Each row of a before or after table is a point. One or more steps were done to the points. Then noise was added and the rows were shuffled. The steps act on how far a point lies along the listed directions, d1 being the first. Name the steps. A step turns or swaps two directions, mirrors them in a line or flattens them onto one, adds a multiple of one to another, or multiplies one. Angles are multiples of 10 degrees, from the lower direction toward the higher: turns from -170 to 170, lines from 10 to 170 but not 90. Use the fewest steps. Two steps may share a direction if one is a turn and the other turns, adds or multiplies; they go together, in the order done. Otherwise the lowest direction goes first.

Directions:
(1): 7,-55
(2): 55,7
Before, 12 rows:
-50,-11
31,19
-58,6
-44,-37
-7,-8
-9,15
-28,-22
-17,-95
-25,16
0,35
-30,-4
5,8
After (12 x 2):
-18,-5
3,11
4,-7
-11,-33
14,-57
-12,-48
-34,13
-26,-16
-26,-54
82,-47
-6,30
11,-33
Steps: turn d1 and d2 by 70 degrees

Directions:
(1): 65,2,21
(2): 5,65,-21
(3): -21,22,61
Before (14 x 3):
1,-8,-5
8,-3,-13
7,2,-12
-9,-38,-7
3,-3,-5
4,-8,-7
-1,-14,3
-13,8,-7
-4,-23,2
4,-20,-7
19,1,8
-2,-22,5
25,6,15
9,11,6
After (14 x 3):
7,-5,-1
0,-6,-18
16,0,-5
12,14,-8
-3,23,-19
7,-16,7
-2,-2,-31
-5,-63,22
-1,-64,24
-3,-41,15
7,-97,47
1,29,6
10,-50,16
8,-17,6
Steps: mirror d1 and d3 in the line at 130 degrees; multiply d2 by 3

Directions:
(1): -61,29,25,4,61,19
(2): 60,6,55,36,35,-11
Before, 9 rows:
-23,17,9,-2,20,6
-28,16,-4,-2,34,-8
18,11,53,18,25,-9
-27,12,14,18,35,-6
56,-23,-24,-6,-63,-16
95,-45,-5,9,-66,-5
15,37,6,18,36,8
-31,29,38,25,62,11
-1,18,32,13,45,8
After, 9 rows:
40,-48,-52,-22,-93,3
33,7,34,19,30,-2
42,30,5,19,22,2
21,20,52,39,54,-3
-3,17,20,7,24,3
43,-3,41,18,-1,-18
4,7,24,29,33,-13
5,-20,-51,-27,-70,-4
-8,15,13,9,41,-13
Steps: turn d1 and d2 by 40 degrees

Directions:
(1): 41,-4,-21,3,54,-5,81,27
(2): 26,19,62,56,-23,-59,17,-10
(3): -3,-24,-69,10,-69,-34,30,-11
(4): 62,-15,0,-67,6,-51,-32,-14
(5): 45,28,-50,56,27,13,-41,-37
(6): 52,-24,7,19,-38,36,-24,74
Before (10 x 8):
-4,6,-47,-61,-2,-3,-23,-27
51,28,50,34,-13,-22,-2,-20
61,17,35,51,-23,-14,-68,17
50,21,0,79,-33,-14,6,2
-35,-4,-31,-66,-38,20,-39,3
-43,15,28,42,3,-2,20,8
29,18,25,90,-19,15,-2,37
12,1,-63,-30,-36,9,-45,-48
4,-10,28,18,-13,-12,47,47
8,-12,-65,-9,38,14,-54,3
After (10 x 8):
30,9,-26,54,2,-20,27,-1
20,23,-55,5,10,33,-23,-49
-16,-3,-95,-12,-24,-1,-46,-40
-15,6,57,-27,-62,-28,-20,19
9,-3,-94,12,-2,7,9,-15
-53,-38,1,-53,-2,-7,1,41
9,15,-10,25,33,-7,-3,-7
27,-3,-86,7,-4,43,-13,3
-15,6,51,-39,-21,5,-14,30
-7,-18,29,-58,-50,36,-36,28
Steps: flatten d1 and d4 onto the line at 160 degrees; turn d2 and d5 by 100 degrees; swap d3 and d6

Directions:
(1): 22,-8,-39,75,30,6,-40,26,-55
(2): 8,-9,-65,-33,-3,69,-45,-26,31
(3): 83,-49,-26,-13,10,-20,51,-24,-4
Before:
-7,-12,10,-16,-11,-3,3,-19,12
15,-6,-11,11,6,13,-7,-3,3
55,-15,-15,15,0,-9,23,-16,-16
57,-28,-42,-41,0,24,17,-34,27
-8,2,-5,1,-2,15,-8,-4,4
47,-32,-15,9,9,-12,27,-7,8
-30,28,13,15,1,25,-15,22,1
37,-31,-48,-48,8,25,5,-20,23
-32,24,16,7,-4,7,-7,4,14
29,-22,-16,-39,6,15,16,-30,22
-11,9,1,27,4,0,-32,23,-21
27,-11,-9,3,-5,-21,22,-2,1
After, 12 rows:
-8,3,-6,6,-1,16,-13,-1,2
-2,-14,0,-19,-8,4,0,-21,12
78,-34,-20,10,-1,-21,43,-21,-18
95,-51,-67,-26,11,22,21,-35,9
69,-45,-69,-27,20,22,8,-19,2
41,-20,-17,-6,-6,-26,35,-11,5
54,-39,-37,-30,13,16,17,-34,14
-57,44,24,21,0,27,-27,28,1
22,-11,-8,19,7,6,-3,-1,-3
-25,19,19,30,1,-9,-30,33,-21
-48,36,19,9,-8,15,-20,9,18
72,-48,-17,4,15,-22,51,-16,5
Steps: turn d1 and d2 by -30 degrees; multiply d3 by 1.6

Directions:
(1): -29,-20,17,-4,41,-50,-41,8,4,-95,-24
(2): 15,-17,35,-15,69,50,-38,-46,54,30,-20
(3): -15,33,14,29,-69,-11,-33,-61,60,-22,30
Before, 10 rows:
-3,9,8,-3,-16,13,-31,-7,17,0,12
-9,-1,17,0,13,18,-7,-15,13,-3,-10
-4,9,-25,-10,-8,-13,12,17,-15,-19,-6
-29,22,-6,19,-51,-46,-6,-3,-5,-51,18
8,-4,-8,-1,3,8,1,-1,-11,15,-20
-23,23,-15,31,-76,-69,-4,-5,2,-82,22
-5,3,16,-4,12,-22,-2,3,3,-22,-3
-7,-5,10,6,1,5,-21,-8,4,3,-4
-18,-12,7,7,19,-39,-4,12,-23,-55,-5
9,-15,17,-9,52,17,-23,-36,39,-5,-15
After, 10 rows:
-4,3,-9,-10,-8,-8,-10,31,-25,-16,2
16,-45,-6,-31,94,0,18,48,-44,-12,-41
-5,2,16,-4,14,-20,-3,4,3,-21,-4
-12,-2,1,8,-11,-13,-11,11,-15,-12,-4
-17,3,4,9,-19,-11,2,2,-7,-29,0
9,0,-9,-19,23,25,-2,-9,15,9,-14
0,-27,0,-20,66,2,8,31,-32,-2,-27
-20,8,-13,15,-39,-51,-3,-6,0,-65,11
2,4,-5,6,-15,6,-9,-14,5,12,-14
-9,-15,21,1,40,-9,-18,-9,3,-30,-10
Steps: turn d2 and d3 by 140 degrees; add -0.5 times d2 to d1

Directions:
(1): 95,-2,31,-5,-5,-17,-77,-27,-1,-24,20,-16
(2): -14,3,92,4,-12,23,0,37,-53,52,22,-38
(3): 13,2,-14,-17,40,71,-37,-20,13,77,-7,55
Before, 8 rows:
47,-1,-21,-12,0,-66,-32,-13,6,-59,21,-15
-18,2,30,3,-8,16,10,25,-27,14,10,-22
-39,-3,13,-5,-3,0,31,5,2,14,-4,5
62,9,75,-22,-6,5,-59,-8,-19,29,39,-8
-53,-7,1,-15,28,67,10,15,2,85,9,46
-32,5,-41,-7,1,-22,41,6,11,-24,-17,17
19,-6,20,-15,16,30,-21,5,3,18,-13,5
-21,-1,-49,2,19,11,25,0,14,10,-15,26
After:
-22,-5,7,-13,15,29,17,16,4,18,-20,9
15,5,-12,-6,-12,-45,9,-2,2,-46,-3,-7
-1,1,25,4,-10,5,-3,18,-20,-2,11,-22
-19,-1,-29,10,-2,-25,33,11,3,-28,-6,-8
-14,-5,26,-1,-17,-29,18,2,1,-17,3,-17
-94,-9,1,6,-17,-11,75,43,-7,-1,9,-11
-5,9,29,-27,21,54,-15,-1,-3,83,15,42
52,1,-24,-26,34,0,-60,-25,10,16,18,30
Steps: turn d1 and d3 by 80 degrees; multiply d2 by 0.7
